Each row of a before or after table is a point. The points were changed in one or more steps. Then noise was added and the rows were shuffled. The steps act on how far a point lies along the listed directions, d1 being the first. Name the steps. A step turns or swaps two directions, mirrors them in a line or flattens them onto one, adds a multiple of one to another, or multiplies one. Angles are multiples of 10 degrees, from the lower direction toward the higher: turns from -170 to 170, lines from 10 to 170 but not 90. Use the fewest steps. Two steps may share a direction if one is a turn and the other turns, adds or multiplies; they go together, in the order done. Otherwise the lowest direction goes first.
In the rows, zero is written as 128.

Directions:
(1): [142 160 167]
(2): [143  87 157]
(3): [176 132 108]
Before:
[[ 95 153 151]
 [134  23 187]
 [108 128 124]
 [148 108  97]
 [103  83 145]
 [ 94 104 139]
 [108 119  96]
 [ 93 117 136]
 [111 177 166]
 [117 104 114]
 [ 84 133 116]
 [ 99 111 108]
 [103  80 132]]
After:
[[ 97 156  98]
 [131 151  99]
 [131 126  97]
 [138 134 112]
 [136 113 104]
 [165 162 137]
 [111  96 133]
 [118 154  96]
 [153 140  95]
 [155 158 116]
 [ 20 174 107]
 [117 123 111]
 [ 97 145  94]]
Steps: multiply d1 by 0.7; turn d2 and d3 by -120 degrees

Directions:
(1): [118  84 100 158 103 102 173 112]
(2): [160 117 138 136  69 137 115 176]
Before (8 x 8):
[[109 149 151  92 199 151 110 108]
 [122 111 131 112 108 116 141 118]
 [139 173 156 101 140 134 111 157]
 [ 87 173 114 117 224 150 117  60]
 [107 143 115 128 140 110 133 100]
 [126 145 129 115 174 119 123 101]
 [112  87 125 147  55 127 137 167]
 [168 123 137 119  57 129 128 187]]
After, 8 rows:
[[153  93 114 140  55 107 163 162]
 [ 88  76 108 153  77 115 163 136]
 [110 156 121 118 143 117 119 106]
 [150 156 154 113 107 131 117 177]
 [116 117 132 111 118 115 142 110]
 [119 201 141  97 203 175  72 104]
 [137 155 141 110 165 131 103 118]
 [134 156 166  87 168 165  91 143]]
Steps: turn d1 and d2 by -40 degrees

Directions:
(1): [126 130 125 100 165 122  75  73  82 115 143 106]
(2): [129 102 124 128 127  71  80 148 170 165 125  91]
(3): [110 154 117 182 172 126 138  99 176 116 169 122]
(4): [113  86 109 169 129 147 132  89 109 190 103 146]
Before, 10 rows:
[[111 108  84 136 205 104  44  44  97 142 140 128]
 [125  68 130 118 107  82  80 134 152 208  86 104]
 [159 138 154  94 144 153 125 125 112  74 132 129]
 [155 154 172  53 103 107  94 169 101 105 124 107]
 [143 124 150 109  78 156 156 178 119 132  90 142]
 [126 112 144 114 134 176 122 102  76 135 104 144]
 [146 145 142 119 109 124 135 184 173  67 165 141]
 [148  88 121  89 104 140 115 146 100 143  86 126]
 [124 133 134 138 109 143 144 144 133 129 120 145]
 [149 119 158  96 107  90 106 166 165 116 135 105]]
After (10 x 12):
[[146  73 123 104 105 159  93 104  63 139 113 155]
 [117 173 135 172 147 183 198 106 153  97 146 170]
 [137 154 117 141 102  96 166 236 219 100 120 160]
 [122 112 103 179 166 154 142 100 158 143 126 127]
 [120 122 135 158 158 115 105 130 183 145 137 105]
 [153  73 136 137 126 126 106 127 140 169  97 124]
 [120 131 134 122 142 125  98 100 116 126 139 123]
 [134 102 141 133 109 176 167  98  91 142 110 165]
 [115 121 120 157 167 153 105  64 106 149 130 115]
 [115  91 136 169 113 152 144 107 110 210  96 155]]
Steps: turn d1 and d2 by 150 degrees; turn d3 and d4 by -130 degrees

Directions:
(1): [179 108 103 171  88 106 103 121 104 148 137 141 132 192 100 154 176 100
 135 141]
(2): [144 109  76 148 113 103 153 102 158 124 164 127  87  54 114 178 131 140
 133 119]
(3): [109 192  71 143 105 170  97  76 137 104 136 134 171 114 123  97 148 132
 123 141]
(4): [148 124 144 134 138 178 153 167 141 142 157  69 168 106 121 145 158 124
 167 186]
Before, 9 rows:
[[137 134 142 136 134 130 106 146  97 137 108 158 141 192 114 125 150 112
  134 117]
 [147 125 141 129 124 129 106 142 126 146 118 128 156 149 127 133 135 110
  130 138]
 [120 129 125 114 130  72 126 115 120 127 117 158  54 106 131 151  76 143
  120  78]
 [111 106  82 152  98  86 143 135 168 100 144 149  62  44 118 170  97 116
  116  93]
 [187  41 170 120 125  89 158 194 102 180 118 105  78 193 108 172 153  82
  151 128]
 [ 89 120 147 106 141 102 173 121 161 130 119 138  90  85 156 133 102 159
  115  94]
 [ 95 186 123 113 106 179  63 126  90 142  99 156 195 202 139  65 128 125
  118 124]
 [109 141 167 135 124 133  86 114  88 139  89 170 138 235 121  99 149  99
  105 112]
 [112 130 127 108 141 124 150 113 151 115 131 120 108  68 143 138 109 150
  128 110]]
After, 9 rows:
[[ 79 129 156  99 146 109 167 122 157 128 108 140 100  97 162 116  97 158
  112  95]
 [153 120 135 134 121 124 107 140 126 148 123 129 151 147 124 140 138 109
  131 137]
 [146 130 129 146 125 122 106 139  98 138 115 161 137 188 108 137 158 110
  134 117]
 [ 91 120  92 137 111  98 145 136 173  92 137 147  69  31 129 153  81 125
  113  90]
 [186  36 155 123 120  71 160 181 107 177 121 117  58 179 107 181 147  86
  144 114]
 [124 137 145 152 109 126  82 103  89 141 101 173 135 235 111 114 165  94
  109 116]
 [115 179 108 131  94 176  58 124  87 149 109 153 199 213 127  80 148 117
  126 134]
 [110 142 124 109 132  79 121 109 121 121 113 161  62 105 136 139  71 147
  116  77]
 [104 136 139  99 147 131 148 119 148 114 123 119 117  75 149 124 105 150
  126 111]]
Steps: turn d1 and d2 by 20 degrees; turn d3 and d4 by 10 degrees

Directions:
(1): [190  82 190 120 134  82 132  99 120 130 112 141 115 159 149 123 118 130
  92 143 132 131 117 124 173  85 163 111 169 139 105 139 181 113 104 140
 132 157 143 135 185 148  69 158 206 143 144 124]
(2): [178 101 143 160 172 109 123 153 125 103 149 128 122  95 103  83 146 122
 108  92 117  47 194 100 148 120 105 131  89 116 115  76 125 155 131 162
 150 133 125 191 104 117 169 177 129 154 137 107]
(3): [105 157 134 107  77 150 117 106 148 111 120 103 151  94 130 150 134  72
 149  96 136 124 142 121  87  86 139 194 120 141 131  71 172  87 140 117
 124 159 121 100 126 109 158 181 197 154 126 187]
(4): [141 119 110 153  72 130 118 109 168  72  91 152 147  70 145 118 130 149
 108 152  95 101  73 124 136 111 109 140 129  82 130 131 180 113 134  98
 134 113  97 129  71 152  86 146  91 107 201  96]
(5): [164 148  66 125 106 152  99 137 147  54 138 154  80 149 124 144 100 115
 140 153 123 160 162 121 167 115  92 122 141 110  85 154 122  95 161 153
  95 117 133 195 108  99 128  86 185 106 107 161]
(6): [130 117 136  89 103 101 182 141 124 117 107 193 131 127 128 157 153 172
 132 112  94 138 144 137 146 112 146 187 110 138 126  41  71  85 119 138
 123 110 110 128 145 125 101 117 129  70  80  75]
Before (10 x 48):
[[156 134 135 118 175 115 117 135 119 138 154 124 114 189 137 133 119 114
  140 144 147 164 131 134 128 141 124 109 152 152 129 155 123 138 127 138
  107 127 161 139 155 130 126 115 158 133 127 156]
 [148 103 140 127 117 119 124 128 119 136 129 144 125 122 128 121 132 145
  120 132 113 133 126 144 145 114 122 134 142 132 128 141 121 142 125 131
  124 113 116 122 132 137 113 143 105 125 138 122]
 [136 146  97 172 162 155  92 127 126 115 143 102 121 128 132  97 118  92
  124 140 134 105 150 126 133 139  98  78 110  97 126 178 140 176 137 132
  138 118 132 163  93 135 151 111 107 147 150 153]
 [ 91 169  99 114 164 163 119 148 109 155 164 103 118 134 107 112 124  86
  173 110 161 137 169 130  97 137 122 131 119 159 133 111  86 146 139 129
  123 156 148 135 153 102 204 118 154 153  84 185]
 [113 144 101 140 133 158 102 143 134  95 169 112 119 112  95 136 132 126
  144 107 139 109 179 115 126 129  73 150  92 142 109 112  97 111 153 151
  123 115 118 164  99 109 191 123 144 128 121 155]
 [ 87 150 106 123 142 146 162 167 114 146 124 136 129 116 125 140 143 168
  154 115 120 129 153 154 102 179  92 121 103 129 158 117  38 145 127 128
  120  86 112 108  92 148 142  91  33  95 101  79]
 [139 108 150 153 177 127 106 121 126 160 150  77 130 132 129 101 121 119
  120 135 159 104 128 127 125 132 108  86 144 125 124 169 157 181 114 131
  152 144 141 137 145 131 138 147 123 155 157 142]
 [214  60 161 122 177  59 164 142 118 107 134 201  93 152 115  96 130 200
   98 139  97 102 170 117 196 130 153  97 123 108  96  99  81 128 112 159
  147 119 123 185 153 151  89 131 135 105 101  39]
 [119 161  60 131  86 167  89 122 158  57 116 157 103 119 138 150 103 102
  139 137 124 160 131 114 139 125 104 144 141 108 120 158 151 103 159 120
   99 118 136 160  91 116 120  93 164  95 111 162]
 [110 116 124 111 121 116 155 129 119 148 119 146 137 127 128 142 129 158
  127 118 113 151 117 142 127 135 141 138 108 143 155 119  80 127 120 117
  128 118 113 105 144 135 117 103  90  99 133 101]]
After, 10 rows:
[[143 134  90 120 129 133 112 134 128  88 127 177  82 171 139 153 101 126
  129 139 128 178 148 120 169 133 124 120 153 130 108 162 112 112 140 146
   98 118 155 178 142 119 101  71 176  83  75 137]
 [127 121 135 124 121 137 112 126 115 146 142 120 128 121 120 125 132 116
  137 117 130 135 141 141 122 115 119 140 137 146 134 139 124 147 130 134
  123 125 123 112 135 122 147 150 118 145 124 156]
 [163 108 117 132  94 109 143 118 150  74  94 194 129  84 146 101 135 171
  112 160  90 109  86 129 170  93 124 143 139 104 115  94 142 105 120 105
  134 129 106 153 121 157  75 131 122  83 171  77]
 [118 168  82 129 105 148 116 134 161  86 131 133 150 111 137 144 135 120
  160 134 116 141 104 136  91 138  92 165 118 114 147 115 130 113 148 102
  109 104 124 123  77 126 138 123 103 104 158 145]
 [186  86 151 138 128  99 123 125 134  79 135 163 109 132 117 130 129 170
   94 141 117 109 150 117 192  91 102 135 125 134  87 119 128  91 124 162
  129 120 118 182 139 142  99 134 178 104 145 100]
 [141 102 166 119 120 108 127  91 123 149 116 110 134 136 144 130 110 115
  110 124 137 147 109 132 130  95 161 121 138 150 142 147 164 123 111 116
  131 158 132  99 173 143 103 147 173 149 166 150]
 [192  81 235  94 109  73 153  86 120 133  86 135 124 146 172 146 125 118
   98 120 138 129 137 138 155  55 170 140 184 160 115  98 191  82  90 139
  126 173 134  98 199 172  50 200 247 157 140 127]
 [145 145 126 149 140 153  69 115 154 101 164  66 127  91  98  92 109  56
  142 105 156  81 181  96  88 120 124 117 114 109 116 135 188 141 154 121
  144 171 133 140  98 115 210 202 188 218 147 203]
 [120 150 101 113 119 137 150 138 127 104 122 164 136 119 130 144 150 118
  143 101 103 119 185 131 131 110 122 177  81 120 127  49  80 112 135 141
  131 110 109 153 113 119 145 114 133  92  78 120]
 [ 77 152  94 124 117 155 142 147 147 133 133 120 159  78 114 139 154 140
  161 100 119 107 144 133  84 142  92 181  80 120 145  59  83 137 134 117
  143 109 100 122  91 104 172 132  66  93 115 111]]
Steps: turn d1 and d6 by -140 degrees; multiply d1 by 1.6; turn d3 and d4 by 170 degrees

Directions:
(1): [142 103  83  97 138  80 177 184 138 144 100 137 140 124  96 142 107  87
 115 109  87 141 148 154 133 151 149 116 115 149 145 102 122 103 153 143
 148 129  91  81 196 149 140  95 100 197 170 103 130 104  84 180 112 147
 127 112 132  69 164 199 115 123 128 136]
(2): [111 135 152 103  98 108 158  79 113 106  76  77 130 149 117 133 123  93
 126 139 134 133 107 132 187 143 139  95 152 100 202 104 169 149 104 153
 149 180 104 127 140 149 128  99 156 146 126 122 137 146 103  90 181  90
  93  66  97 106 142  48 134 106 171 132]
Before (9 x 64):
[[139 113 117 150 143 154  91 184 147 160 173 168 117 103 143 121 131 175
  143 117 121 129 131  97  66 117 113 160 102 141  36 153  71 108 144  96
  127  87 143 144 108 107 132 157  90 108 144 136 113 122 151 164  99 166
  140 190 149 141 100 207 131 149 118 115]
 [ 98 161 166 146 101 142 130  77 113 117 124  92 119 139 144 118 164 134
  149 154 158 116 102 108 168 131 118 130 142 117 156 106 169 143 134 136
  116 153 148 161  82 120 137 123 146 100 106 136 116 159 160  88 153  91
  108 111 131 154 103  48 152 111 122 110]
 [129 168 176 150 101 173 101  58 125 103 143 122 123 128 160 127 124 154
  151 163 164 122  98  90 167 122 116 107 155 103 136 159 146 156  83 113
  123 149 170 164  71 110 125 142 157  73  75 156 120 152 172  63 175  83
  104 124  92 166 111  47 150 150 165 104]
 [129 112  95 120 159  95 184 184 119 143 100 150 145 127 114 119 144 104
  113 103 111 152 136 141 122 153 141 106 119 159 121 131 122 109 142 121
  157  97 116  94 169 142 114 110 108 171 160 109 122  94  89 165 103 140
  135 130 157  83 161 204 115 129 125 121]
 [145 149 163 175 140 159  61 112 123 145 180 165 125 119 162  96 137 179
  148 130 159 115 105 114 104  94 104 151 105 150  58 148 112 138 146 117
  108 108 163 152  81  93 117 158 127  82 117 159 122 149 160 126 116 139
  142 182 152 179  84 149 133 162 105 130]
 [152 118 110 124 131 121 111 168 150 142 126 174 142 141 139 141 125 147
  131 128 120 120 135 157 114 154 119 148 107 155 106 126  88 128 136 123
  113  99 131 107 140 141 135 131  97 139 177 119 124  80 123 173 113 157
  142 138 152 126 145 187 105 135 112 128]
 [138 110  93  67 106  60 194 138 123 138  79 117 140 130  88 163 111  64
  124 123  80 171 144 136 185 175 136  96 125 120 173  98 154 123 140 166
  156 176  70  87 211 177 134  86 113 212 172  90 136 102  74 163 143 108
  122  71 111  29 184 171 117 104 164 121]
 [121 133 133 158 120 131  94 141 115 135 155 127 127 113 137 131 140 143
  107 127 144 123 116 132 113 119 108 135 120 132 100 139 139 143 143 121
  132 126 134 154  94 109 122 153 138 112  96 149 113 126 149 124 116 131
  131 143 137 150 113 132 149 118 134 106]
 [123 106 136  67  92  93 225 117 116 118  56  42 135 130  88 130 102  62
  118 119  97 161 101 145 194 155 161  70 150  94 239  92 179 125 114 169
  169 178  72 108 191 174 134  75 124 199 153  93 129 131  76 140 187  84
   89  28  87  66 169  82 141  91 167 137]]
After (9 x 64):
[[142 108  85  69 115  61 191 153 125 146  87 130 138 128  89 160 111  69
  121 119  74 171 149 140 173 174 137 100 120 125 162 101 145 120 148 162
  155 166  69  81 216 172 134  86 101 216 178  90 133  94  74 174 132 118
  125  81 120  32 185 194 116 106 155 122]
 [137 119 125 156 140 160  82 174 145 156 177 165 116 104 149 119 135 179
  146 120 129 127 130  96  68 111 111 164 105 140  35 159  73 115 142  95
  126  91 149 150  98 105 128 161  96  98 140 138 113 126 156 154 103 159
  139 190 148 151  96 192 133 150 118 114]
 [127 100 121  64  98  84 230 137 120 123  60  52 137 127  80 135  96  60
  118 115  90 164 106 149 186 156 164  71 145 102 230  93 173 117 123 169
  172 170  70  98 202 175 139  75 116 213 161  88 131 124  71 155 177  93
   96  34  93  58 172 109 137  93 162 137]
 [141 150 171 177 135 161  61 101 119 141 177 159 123 119 161  96 141 180
  148 133 164 113  98 114 113  90 103 146 111 144  64 147 119 144 142 118
  107 113 165 157  73  94 116 157 135  79 111 161 124 152 161 114 126 134
  142 178 149 182  80 135 137 161 109 130]
 [119 136 132 158 119 131  91 136 111 132 152 123 125 112 139 134 139 141
  106 129 144 121 109 132 117 116 106 134 122 130 106 137 142 144 141 120
  131 127 134 156  91 110 121 152 141 108  93 152 114 126 147 118 118 128
  127 137 136 151 114 125 152 117 137 105]
 [127 169 175 143  97 164 109  57 125 101 132 112 127 130 155 129 118 144
  152 161 164 124  98  93 178 125 117 101 159 101 149 153 151 160  81 115
  127 155 163 160  76 116 125 135 155  82  76 154 123 152 164  62 184  81
   97 113  88 158 116  41 148 147 172 108]
 [ 99 159 164 139  97 133 135  75 113 119 115  90 118 139 139 118 162 123
  149 152 156 118 101 114 174 131 120 125 145 117 165 101 172 143 136 139
  118 160 142 157  90 125 138 118 146 107 113 133 118 158 151  88 158  91
  108 108 127 149 106  45 156 111 126 111]
 [133 112  95 123 164  99 178 189 122 145 106 158 144 124 116 117 148 110
  113 103 111 151 137 140 116 149 138 111 116 161 112 136 118 105 141 119
  151  92 122  93 166 140 113 111 107 169 156 110 121  91  93 166  96 147
  137 140 160  85 159 208 116 134 120 120]
 [150 118 111 128 132 128 106 164 149 140 128 178 139 139 142 141 124 154
  133 130 124 119 136 158 109 150 115 149 110 153  99 131  83 128 139 119
  111  94 136 110 135 137 137 134  99 132 175 122 125  82 127 170 107 158
  143 143 155 129 142 184 104 135 113 127]]
Steps: turn d1 and d2 by -10 degrees
